Each row of a before or after table is a point. One or more steps were done to the points. Then noise was added and the rows were shuffled. The steps act on columns, c1 being the first. What was done? A step turns or swaps two columns, mirrors them in a line or flattens them onto one, adds a multiple of one to another, or multiplies or shifts one. Angles are multiples of 10 degrees, from the lower column toward the higher: turns from -170 to 170, lines from 10 to 170 but not 90. Use the fewest steps. Two steps may share a column if one is a turn and the other turns, adds or multiplies; they go together, in the order done. Otherwise the lowest column goes first.
In the rows, 128 means zero.

Before (10 x 3)
[[ 62 187 179]
 [160 170  67]
 [190 144  96]
 [142 108 113]
 [153 154 101]
 [110 137 163]
 [121 119 100]
 [101 161 154]
 [ 90 142 166]
 [ 76 167 159]]
After (10 x 3)
[[120 164  94]
 [148 137 159]
 [141 170 168]
 [145 203 210]
 [ 93 183  74]
 [122 106 109]
 [ 96 117 120]
 [142 144 182]
 [135 178 188]
 [134 152  59]]
Steps: turn c1 and c3 by -60 degrees; multiply c2 by 1.3

Before (11 x 6)
[[125 184  96 180 147 173]
 [189 181 100 185 156 192]
 [129 161 124 150 155 153]
 [135  84 134 176 149 195]
 [115  71 123 144 137 185]
 [177 172  89 151 138  61]
 [168 176 164 166  72 184]
 [122 157 205 186  19  97]
 [141 154 118 194 135 158]
 [150 183 133 182 156 122]
 [119 163  93 193 134 164]]
After (11 x 6)
[[ 86 180 184 168 129 159]
 [ 74 176 136 185 129 133]
 [105 186 125 186 126 134]
 [117 155 134 196 130 128]
 [142 161 117 195 128 122]
 [ 80 175  73 155 126  98]
 [136 155 168 190 127 154]
 [127  81 161 180 130 147]
 [132 185 120 182 130 125]
 [144  65 146 148 127 141]
 [127 163 139 152 131 135]]
Steps: multiply c1 by -1; flatten c3 and c6 onto the line at 30 degrees; multiply c5 by 0

Before (10 x 9)
[[ 53 180  90 112 175 125 160  64 141]
 [ 78 141 194  86 154 156 132 153 140]
 [165 114 120 115  90 145 181 137 137]
 [126 154 138 156 104 128 118 159 118]
 [120 110  75 110 110 149 136 159 113]
 [103 112  92 167  53 180 124 131 147]
 [ 99 134 165  39 161 101  96 113 190]
 [123 124 128 123  81 149 139 110  73]
 [115 148 111 113  40 141 157 167 109]
 [  7 132 122 134 183  78 164  71 137]]
After (10 x 9)
[[122 127 125 121 136 156  82 123  71]
 [ 50  81 170 109 160 156 173  70 138]
 [114 106 144 110 158 118  39 169 108]
 [121 130 156 166 119 109 103 154 116]
 [119  80  99 103 141 133 107 167 110]
 [101  94 108 177 122 172  53 156 147]
 [171 121 111 114 184 137  90 144 135]
 [100 166 140  11  95 111 162 103 192]
 [  5 122 132 135 163 111 183  54 140]
 [ 76 191 153  70 130 135 154 162 142]]
Steps: mirror c2 and c3 in the line at 50 degrees; multiply c4 by 1.3; swap c5 and c7; turn c6 and c8 by 30 degrees

Before (14 x 12)
[[ 66 127 165 160 100 126 185 188 124  83 111 132]
 [141 198 158 134  92 144 115  99 124 139 148  91]
 [ 90 136 174 184 155  95  96 140 111 140  76 170]
 [101 156 142 113  91 125 122  86 117  94 114 105]
 [136 191 120  87 109 160 104 144 102 129 135 116]
 [ 83  92 165 170 133 148 119 164 148 122  81 123]
 [135 187  79 154 142 139  96 100 127 140  92 152]
 [107 120 173 188 149 101 157 136 180  99  78 148]
 [133 105 158 168 144  91 112 145 149  91 101 154]
 [131 141 109 124 126 152 127 110  67 179 140 142]
 [ 69 136 170 123 151 142 173 172  95  90 141  60]
 [ 87 130 133 156 145  77 102 135 173 159 103 157]
 [116 164 144 104 151 159 117 111 125 145 113 167]
 [107 174 109 135 133 170  89 105 107 133 168 155]]
After (14 x 12)
[[136 192 131  46 109  97  95 135 101 143 146 116]
 [107 120 142 249 149 184 168 157 146 121  83 149]
 [ 89 136 116 240 155 117 109 123 163 145  84 169]
 [116 163 125  80 151 119 128 104  98 122 102 168]
 [ 84  92  96 212 131 144 122 151 105 156 106 124]
 [140 197 177 140  93 122  97 104 114 109 128  91]
 [131 141 115 119 126  64 126  75 115 138 128 141]
 [100 156 101  98  92 118 104 136 134  75  84 104]
 [ 86 131  72 184 145 180 111 104 171 150 108 156]
 [ 69 136  82 119 151  93 186 183 119 146 172  59]
 [ 66 127  73 192 101 124 171 198 130 158 151 134]
 [107 174  77 142 132 100  92 112  89 110 151 155]
 [137 186  90 180 143 124 104 103 117 109  72 152]
 [133 105 165 209 143 156 120 169 161 124 112 155]]
Steps: add 1.5 times c1 to c3; multiply c4 by 2; add 0.5 times c5 to c7; turn c6 and c9 by -100 degrees; add 0.7 times c8 to c11; turn c8 and c10 by 60 degrees

Before (12 x 14)
[[184 103 122  71 150  82 166  83 102 138 147 118  84 144]
 [ 80 154 132 108 184 116 121 117  87 100  77 128 125 122]
 [138 155 120  88  98 146 163  94 107 144  99  96 126 173]
 [129 136 150  99 138 165 108 126  85  41 104 151 167  85]
 [ 57 195  93 148 179 182 159 123  46  25 168  82 136 117]
 [189 137 118 111 137 112 160 156 131 127 105 159  84 197]
 [126 103 136  60 108  89 127 110 167 133 158 136  89 185]
 [ 88 180 101 170 179 165 143 180  78  88 151  50 170  74]
 [ 96 127  81 176 174 169 121  97  98  60 113 108 175 116]
 [157 126 144  80 136  93 223 106 184 123 112 129  95 160]
 [166 109 187 116 126  88 151 110 128 101 106  95  96 191]
 [130  69 143  95 128 139 194 138 115 143 115 121  72 169]]
After (12 x 14)
[[167 109 126 118 126 107 150 137 153  99 101  60  90 192]
 [ 81 159  82 108 182 142 118  99 169  99 112 114 129 126]
 [ 88 180 139 170 180 102 138  58  96  91 203  88 166  77]
 [ 58 192 160 149 182 152 158  61 191  26 192 122 134 116]
 [185 103 143  73 147 172 167 131 190 143 142 131  84 147]
 [137 156  98  90  94 206 160 127 177 143 143 100 121 174]
 [ 93 129  95 176 171  99 126 118 184  55 172 139 175 116]
 [129 106 159  60 109 198 130 171 125 134 127 134  88 185]
 [132  70 124  98 130 186 192 114 123 142 118 110  71 169]
 [124 138 111 102 137 208 109  93 159  39  89 125 163  87]
 [190 140 106 113 133 140 162 117  90 129 106 156  86 197]
 [157 127 120  77 136 166 222 188 115 130 109 115  95 159]]
Steps: turn c3 and c11 by -70 degrees; turn c11 and c12 by 40 degrees; add -1.5 times c4 to c6; turn c8 and c9 by -120 degrees; multiply c9 by 1.3
